Every row gives one point. The ring and each string are closed loops that go straight from each point to the next, and from the last back to the first. Before rounding, they use only three directions, however many columns there are. Count how often each string passes through the ring. Passing back the other way cancels.

Ring (10 x 3)
[[ 24.6  12.0  12.5]
 [ 15.9  14.2  20.1]
 [ -4.0  13.3  23.1]
 [-14.7  19.0  14.6]
 [-16.1  27.8   3.5]
 [ -9.4  35.2 -14.0]
 [  0.5  26.8 -24.3]
 [ 12.8   6.9 -25.8]
 [ 22.5  -2.8 -18.0]
 [ 28.3   1.1  -5.1]]
String (30 x 3)
[[ 33.1  38.6  20.5]
 [ 16.3  27.7  10.7]
 [  5.1   5.6   4.4]
 [  2.4  -0.8  18.9]
 [ -5.6  -3.9  33.9]
 [ -9.5  13.9  35.8]
 [  1.7  43.1  15.0]
 [  1.0  18.8   4.8]
 [ -6.3   5.0   6.2]
 [-21.3   7.5  11.2]
 [-29.8  22.4   8.1]
 [-23.2  14.5   0.3]
 [ -3.6  14.9  -3.0]
 [ -0.7  38.6  -8.0]
 [ -4.0  61.5 -20.0]
 [ -6.0  52.3 -28.9]
 [  4.9  48.3 -23.2]
 [  6.0  19.4  -7.6]
 [  2.5   1.8 -16.3]
 [  5.8  -6.7 -27.3]
 [ 17.1  -8.7 -41.5]
 [ 25.6  13.8 -31.3]
 [ 20.7  27.1 -14.0]
 [ 11.1   5.1  -6.3]
 [ 20.1 -20.3 -10.5]
 [ 12.3 -15.7  -3.4]
 [ 13.4  15.2  -2.0]
 [ 29.5  22.8   1.2]
 [ 43.0  25.8  11.0]
 [ 37.4  16.1  19.8]]
Times through: 2
String (21 x 3)
[[ 31.0 -23.8 -29.8]
 [ 28.8  18.8 -21.4]
 [ 12.0  21.3  -6.5]
 [  6.0   0.5  -6.8]
 [  9.6  -5.5 -33.4]
 [  5.5  23.6 -40.2]
 [  5.1  40.6 -18.8]
 [  2.0  42.6 -13.2]
 [  2.3  17.9  -3.6]
 [-18.2   6.7  -4.3]
 [-23.3  39.5  -3.6]
 [-16.4  59.7  -3.8]
 [ -1.4  47.1  -4.5]
 [  0.2  18.0  -3.5]
 [-14.9  16.1 -14.3]
 [ -9.5  42.0 -32.1]
 [ -1.8  21.0 -36.7]
 [ 13.2  28.3 -36.5]
 [ 16.3  24.4 -19.6]
 [ 12.1  10.5 -10.8]
 [ 16.5 -29.4 -20.9]]
Times through: 4

Ring (7 x 6)
[[ 16.7 -45.7  23.2   4.0 -12.8   6.4]
 [ 12.0 -21.9  19.1  -6.6   2.9   8.3]
 [ -4.2  21.4   6.6 -17.4  11.6   1.8]
 [-20.7  50.7  -5.2 -17.9   2.7 -10.5]
 [-19.2  33.1  -8.5  -9.8 -17.0 -11.7]
 [  0.3 -21.8   2.5   3.1 -32.8  -2.4]
 [ 10.7 -44.4  13.8   7.8 -30.1   1.8]]
String (31 x 6)
[[-12.8  27.3  12.9  -6.3   2.4 -14.9]
 [  2.1   0.2   4.9 -12.9  -0.8   6.5]
 [ 13.7 -15.2   3.8 -19.8   6.5  22.3]
 [ 16.9 -21.9  13.5 -16.0  11.2  20.1]
 [ 13.7 -22.9  27.0  -5.2  10.1   6.5]
 [ 22.3 -46.6  31.5   0.0   3.5  11.0]
 [ 31.7 -70.4  23.5  -0.9  -8.2  24.0]
 [ 13.5 -33.2   8.1  -5.9 -13.2  13.6]
 [ -0.7  -6.1  10.9  -2.4 -11.3  -3.6]
 [  0.1 -17.7  24.0   9.5 -16.3 -13.7]
 [ 19.5 -70.2  30.3  19.1 -32.1  -1.0]
 [ 28.7 -86.2  19.6  12.1 -36.3  15.9]
 [ 20.6 -61.3  12.5   4.3 -28.6  14.1]
 [  8.1 -27.3   8.8  -1.8 -18.0   5.8]
 [  1.4 -17.4  16.5   4.4 -17.2  -7.0]
 [  8.7 -40.0  26.0  12.8 -22.6  -7.2]
 [ 21.7 -67.7  30.2  14.2 -24.0   3.8]
 [ 28.0 -69.2  18.0   1.3 -18.3  21.1]
 [ 17.0 -39.6   9.3  -6.2 -12.3  16.9]
 [  0.3  -5.8  10.5  -4.1  -9.1  -1.7]
 [  0.7  -5.3  15.7  -2.9  -4.6  -3.8]
 [  4.1  -9.3   9.0  -7.9  -5.4   4.6]
 [ 15.2 -18.9   7.0 -18.2   7.4  21.9]
 [  8.1   3.6   7.2 -22.9  18.5  17.0]
 [ -8.1  37.8   9.9 -21.1  24.1  -1.6]
 [-17.8  45.2  12.6 -11.2  12.6 -17.4]
 [ -9.0  17.7   9.0  -7.0  -2.7  -9.2]
 [ -2.0  14.7  -1.6 -19.3   3.8   8.0]
 [ -6.0  30.9  -4.2 -25.5  12.9   8.0]
 [-19.2  63.3   1.9 -25.5  25.2  -7.8]
 [-17.8  48.2   9.9 -14.2  14.6 -14.9]]
Times through: 0
